Rows are points. Each copy is the shape, with its points in the same order, turned, moved and blurred by noise. Some copies are also mirrored. Which?
In the rows, 128 means zero.

Shape (9 x 3):
[[ 92 124 195]
 [189 129 156]
 [117 171  99]
 [125 112 153]
 [ 90 175 108]
 [147  78 195]
 [125  68 115]
 [151  95 124]
 [160 166  89]]
Copy 1 (9 x 3):
[[ 53 134 173]
 [143 179 149]
 [139  83 128]
 [ 86 145 134]
 [117  64 136]
 [ 67 199 140]
 [ 83 152  74]
 [110 158 100]
 [170 109 116]]
Copy 1 is: mirrored
Copy 2 (9 x 3):
[[163 176 104]
 [150 100 165]
 [ 68 150 143]
 [141 131 107]
 [ 68 173 127]
 [195 116 107]
 [119  92  68]
 [127  91 109]
 [ 66 107 165]]
Copy 2 is: mirrored
Copy 3 (9 x 3):
[[ 95  64  99]
 [146 148  59]
 [ 76 171 128]
 [125 106 111]
 [ 56 151 135]
 [162  73  79]
 [163 120 155]
 [158 138 118]
 [104 194 110]]
Copy 3 is: mirrored
Copy 4 (9 x 3):
[[182 104 173]
 [109 173 198]
 [130 159  96]
 [133 117 165]
 [152 146  87]
 [133 103 221]
 [ 85  86 154]
 [ 90 124 167]
 [ 98 186 115]]
Copy 4 is: mirrored

Shape (9 x 4):
[[ 63 157 186 143]
 [106 133 100 103]
 [142 108 156  99]
 [132  71  75 115]
 [ 69 101 146 124]
 [ 97 104 194 118]
 [197 127 123 184]
 [126 139 143 157]
 [155  77 166 153]]
Copy 1 (9 x 4):
[[ 72 103 136 184]
 [134 164 114 155]
 [166 119 118 171]
 [174 155  61 124]
 [ 95 118  77 179]
 [127  92 104 198]
 [164  84 147  65]
 [123  97 129 129]
 [162  65 100 143]]
Copy 1 is: mirrored
Copy 2 (9 x 4):
[[109 187 198 111]
 [104 106 138 135]
 [148  88 165  90]
 [101  67  91  92]
 [ 81 131 172  85]
 [121 130 194  76]
 [206 138  78  95]
 [148 155 137 108]
 [158 122 139  43]]
Copy 2 is: mirrored
Copy 3 (9 x 4):
[[ 56  98 166  91]
 [129 125 101 109]
 [157 128 166 106]
 [187  93 101 140]
 [114  70 137  88]
 [119  94 190  80]
 [144 140 169 211]
 [107 117 156 147]
 [160  93 194 149]]
Copy 3 is: only turned
Copy 4 (9 x 4):
[[117  93 154 214]
 [ 85 111 105 129]
 [ 93 112 168 119]
 [119  92 112  63]
 [108  55 147 150]
 [104  75 187 170]
 [190 166 153  99]
 [141 124 142 152]
 [155  99 198 109]]
Copy 4 is: only turned

Shape (10 x 6):
[[173 116  73 173 115 113]
 [152 124  73 145 142 121]
 [190 169 188 181  84 174]
 [146 173 139 142 171 162]
 [140 154  97 123 168 108]
 [ 87 110 119 118  87 127]
 [ 76 172  84 203 123 110]
 [ 74  83 172  87 159  82]
 [192 107 140 101 101 102]
 [109  97 121 118 181 168]]
Copy 1 (10 x 6):
[[ 94 160  65 132 100 127]
 [ 81 138  86 131 128 106]
 [216 165 107 163 134 176]
 [157 123 117 166 166  90]
 [ 99 148 115 133 146  70]
 [ 88 121 172 134  97 150]
 [ 98 152 132 209  70  86]
 [112  85 200  74 106  87]
 [129 161 117  66 140 155]
 [108  57 130 135 151 101]]
Copy 1 is: only turned
Copy 2 (10 x 6):
[[167 171 123 134 136 204]
 [146 146 129 101 130 188]
 [172 188 190 195 179  98]
 [142 116 181 109 173 127]
 [127 111 125  96 153 162]
 [ 83 146 152 140  78 153]
 [ 79 128 175 157 163 231]
 [105  54 139 135  50 121]
 [165 160  92 143 109 116]
 [139 107 186  71  89 144]]
Copy 2 is: only turned
Copy 3 (10 x 6):
[[152  77  94 117 191  96]
 [155 107  73 122 160 115]
 [161  59 209 130 130 155]
 [183 145 118 114 112 163]
 [166 129  72 103 113 119]
 [112 102 107 185 108  84]
 [206 135 115 167 146  58]
 [ 88 157 102 120  64  57]
 [105  51 101 100 112 125]
 [104 174  96 125 129 129]]
Copy 3 is: only turned

Shape (11 x 6):
[[ 53 138 115 148 114 169]
 [158  90 177 127  42  64]
 [104 104 151 110 131 154]
 [162 112 166 154 169  83]
 [151 107  98 197 109  85]
 [ 71 177 154 111 145 144]
 [114 100  96 142  92  70]
 [171  96 108 168  67 177]
 [156  89 132 134 105 144]
 [134  76 149 164 162 164]
 [159 116 139  86 163 125]]
Copy 1 (11 x 6):
[[ 75 116  58 153 146 129]
 [169 101 146 122  69  39]
 [133 109  82 117 104 147]
 [151  83 160  71 149 134]
 [124  64 164 154 164  79]
 [100 158  67 100 150 139]
 [160  81 109 154 148  67]
 [113 111 162 206  92 122]
 [153 104 137 155  98 137]
 [112  64 131 130 116 178]
 [182 130 124 109 141 164]]
Copy 1 is: only turned
Copy 2 (11 x 6):
[[ 63 121  79 119 103 182]
 [209 176 180 137  98 182]
 [103 127 135  86 136 145]
 [115 186 184 130 106  94]
 [114 205 141 197 126 154]
 [ 87 111  91  90  70 118]
 [154 195 102 158 125 154]
 [109 110 167 188 165 199]
 [125 140 159 139 150 162]
 [ 65 158 175 113 154 147]
 [129 122 149 113 143  82]]
Copy 2 is: mirrored
Copy 3 (11 x 6):
[[117 175 144  74  58 119]
 [184  46 153 145  83 189]
 [113 126 171  77 110 130]
 [ 72  93 191 161 112 144]
 [ 82 109 112 165  69 173]
 [128 172 185 107  97  82]
 [117  82  98 142  68 136]
 [117 149 108 100 116 226]
 [110 114 138 101 126 179]
 [ 49 126 183  78 112 173]
 [105 107 172 120 177 123]]
Copy 3 is: only turned
Copy 4 (11 x 6):
[[ 71 190 117 134 172 180]
 [123  46  91 194  98 137]
 [ 97 152 112 110 116 172]
 [178 104 155 113 130 147]
 [178 135 133 204 154 163]
 [ 68 167 133  93 161 121]
 [153 130  75 183 157 139]
 [116 161 139 215  82 197]
 [132 142 123 165  88 173]
 [145 147 150 118 117 218]
 [146 152 123  96  81 132]]
Copy 4 is: only turned

Shape (11 x 8):
[[ 49 130 176 208 162  95 123  72]
 [190 132 130 118 132 206 144  75]
 [123 170 169  86 112 119  78  94]
 [108 126 156 157  92 102 113  82]
 [144 132 108 132  95 174 130 118]
 [111 102 150 136 105 151  82 134]
 [148 151 180 183 144 178 136 143]
 [117 156 105 181 111 130 135 151]
 [182  96 102 131  63 105 121 147]
 [108 144 156 150 170  93 118 145]
 [ 86 136 154 130 116  81 183 105]]
Copy 1 (11 x 8):
[[ 58 102 249 145 111 122 166 125]
 [156 151 126  88 212 102 191 179]
 [136 133 170  66 133 115  89 171]
 [125  96 179 102 108 123 157 131]
 [164 155 118 117 152 117 171 137]
 [149 130 160 116 151 113 122  91]
 [148 126 180 165 202 157 149 154]
 [143 139 141 181 115 138 157 138]
 [183  80  77 129 124 113 145 118]
 [ 86 111 167 165 141 121 105 150]
 [ 62 102 138 112 109 166 157 142]]
Copy 1 is: only turned
Copy 2 (11 x 8):
[[ 43 113 138 127 110  88 215 130]
 [187 142  73  72 187 125 139 173]
 [150 184  82 137 141 102 156  68]
 [120 111 121 115 132  92 168  79]
 [162 129 108  81 153 155 120 121]
 [124 129 104 128 169 163 158  84]
 [156 147 151 114 151 160 197 160]
 [146 116 161 117 105 161 128 129]
 [192  82 124 146 169 143  93  93]
 [102 153 141 174 116 130 159 143]
 [ 99 142 169 127 142  66 122 120]]
Copy 2 is: only turned

Shape (13 x 8):
[[161 153  90 109 159 184  89 167]
 [140 133 140 126 157 143 123  77]
 [144  94  70 128 138 109 134 108]
 [153  86 135 163  67 185 191 144]
 [ 97  97 158  40 122 181 142 181]
 [131 152  94  57  92 139 114 176]
 [151 172 164 102  84 154 144 137]
 [ 79 120 177 147 185 157 162 209]
 [ 94 106  92  99  95 134 126 163]
 [ 76 162 108 142 151 140 135 129]
 [200 128  63 116 118 134 151 200]
 [155  99 229 108 142 131 138 182]
 [105 124  89 138  98 153  60 133]]
Copy 1 (13 x 8):
[[ 96 131 105 122 160 132  39 103]
 [157 137 124 108 147 180 143 109]
 [156 164 154 155 134 140 118  46]
 [180 225 114 140  79 106 107 142]
 [ 89 152 124 213 153 124 111 191]
 [ 62 151 140 181  97 145  77 116]
 [106 171 142 113  91 166 105 163]
 [158 111 175 136 155  71 104 202]
 [114 136 140 193  96 112 111  99]
 [157  80 149 129 109 147 106 113]
 [108 203 167 144 123 123  25  77]
 [ 95 195 164 103 161  95 164 194]
 [105 104  87 145 100 116 121  78]]
Copy 1 is: only turned
Copy 2 (13 x 8):
[[ 69  97  77 177 121  79 154 117]
 [108 132 135 112 165 122 172 139]
 [126 133 104 138 142 151  91 131]
 [131 177 120  76 119  49  94  65]
 [122 141 127 126  59  26 141 189]
 [ 68 109 128 156  46  91 115 142]
 [ 74 147 170 113  85  79 164 100]
 [196 112 149 171 124  21 162 122]
 [133 106 116 125  71  97  96 137]
 [135  63 154 132 139  97 139 122]
 [ 78 152 103 200 104  88  73  85]
 [158 203 148 161  86  57 198 125]
 [117  74  77 110  85 131 146 103]]
Copy 2 is: only turned
Copy 3 (13 x 8):
[[141  91 187 155 171 163 136 168]
 [137 120 166 150  74 119 153 129]
 [134 153 144 103 102 180 110 116]
 [209  84 111  49 111 107 115 131]
 [ 93  93 131  71 187  81 174 138]
 [106  95  94 127 190 168 143 127]
 [157  79  77 143 141 104 162 143]
 [149 159 155 107 172  27 103 172]
 [112 121 115  89 169 140 108 100]
 [152 153 148 169 145 102 110 100]
 [169 135 113  93 175 202 118 181]
 [115 112 111  98 110  51 140 217]
 [108  72 154 141 141 160  74 101]]
Copy 3 is: only turned
Copy 4 (13 x 8):
[[116  70 141 108 178  82 105  82]
 [162 108 159 161 122 137 134 109]
 [173 148 108 116 162 150 103 118]
 [ 91 109 182  69 122 168 100 189]
 [ 21 119 122 149 118 140  76  92]
 [ 90 139 115  77 117  93  95  65]
 [ 86 114 173  90  74 107 140 109]
 [ 42  81  96 164 148 111 153 177]
 [101 123  90  98 114 139  77 111]
 [131  76  84 124 115 134 157 112]
 [104 146 139  50 193  87 107 120]
 [ 50 139 169 179 107  79 124 174]
 [164  68 104 107 109 108  63 110]]
Copy 4 is: mirrored
